Each row of a before or after table is a point. The points were changed in one or more steps. Then noise was added and the rows were shuffled. The steps act on columns, c1 being the first. Name the steps. A step turns or swaps two columns, mirrors them in a line or flattens them onto one, adds a multiple of one to another, or multiplies or shifts one. Angles are multiples of 10 degrees, from the lower column toward the higher: turns from -170 to 170, lines from 10 to 170 but not 90. Use the fewest steps. Two steps may share a column if one is a turn and the other turns, adds or multiplies; they go together, in the order done. Otherwise the lowest column goes first.
(in the rows, 128 means zero)

Before, 12 rows:
[[117 139]
 [106 107]
 [103 110]
 [115 104]
 [144 113]
 [154  99]
 [109 104]
 [108 151]
 [102  98]
 [ 99 109]
 [187 105]
 [129 101]]
After (12 x 2):
[[135  88]
 [117 185]
 [118  86]
 [121 155]
 [138  56]
 [154  67]
 [123  73]
 [130  62]
 [114  85]
 [120  55]
 [116  70]
 [124  63]]
Steps: multiply c1 by 0.4; multiply c2 by 2.5

Before, 9 rows:
[[ 93  66 181]
 [166 131 131]
 [ 94 159 159]
 [103 130 212]
 [ 98 160 159]
 [112 154 127]
 [162 135 148]
 [ 86 155 134]
 [ 87 146 131]]
After:
[[ 95 124 150]
 [ 93  32 165]
 [103 104 188]
 [166 169 130]
 [ 87 104 130]
 [ 96 130 149]
 [161 170 142]
 [112 137 128]
 [ 87 112 132]]
Steps: add 1 times c1 to c2; multiply c3 by 0.7

Before:
[[148 124  97 102  60 154]
 [130 192 125 158 151 156]
 [141 115 111  84 147 138]
 [180  98  80 123 104 130]
 [173  90 148 121 130 167]
 [ 89 157 156 164 151 143]
 [104 175 156 181 151  98]
 [137 160 157 114 121  96]
 [182 129  90 100  79 143]
 [164 126 126  91  84 104]
 [ 67 174 147 175 154 107]]
After (11 x 6):
[[125 135 176  97 161 116]
 [127  76 127 104 154  89]
 [133 182 172  99 154 180]
 [144 177 173 144 131 165]
 [104  68  51 129 127 122]
 [160 203 159 108 139 175]
 [113 176 121 156 177 158]
 [105 125 100 140 116  85]
 [117  65  69 144 167 100]
 [158  70  76 154 159 100]
 [ 92  85 158 166 110 119]]
Steps: turn c1 and c5 by 140 degrees; turn c2 and c5 by 60 degrees; multiply c3 by 1.6; swap c4 and c6

Before (12 x 9):
[[ 87 182 122 144 153 185 113  92 132]
 [144 149 205 160 134 116 152 126 158]
 [ 89 175 136 118 122 148 112 142 171]
 [151  98 164 156 168 117 173 161 157]
 [ 64 171 115 163 102 150 156 117 142]
 [123 101 176  85  84 108 192 118 111]
 [138  73 165 125  44 108 167  96 134]
 [140  82 167 103 101  76 185  77 159]
 [135 157 122 138 123 150  99 129 120]
 [ 97 192 115 140 119 111 118 110 107]
 [ 91  65 188 124  98  78 152 105 131]
 [119 178 106 136 124 111 112 113 150]]
After (12 x 9):
[[ 79 135 216 206 152 164 185  79 100]
 [187 171 163  62 137 128 159 117 104]
 [183 151 185 127 170 105 114 142 120]
 [110 145 229 201 111 122 196 114  84]
 [ 96 115 220  96 155 149 172 165 165]
 [156 109 171  95 118 111  98 132 121]
 [143 106 252  93 158 154 146 122 136]
 [191 148 172  60 131  88 116  94 153]
 [178 116 160 134 153 156 113 114 124]
 [ 72 140 213 146 133 142 171 101  45]
 [201 137 160 122 108 151 119 113 118]
 [ 85 184 237 178 128 172 155 102 101]]
Steps: turn c1 and c2 by -110 degrees; shift c3 by 50; turn c4 and c6 by 150 degrees; multiply c4 by 1.6; swap c5 and c9
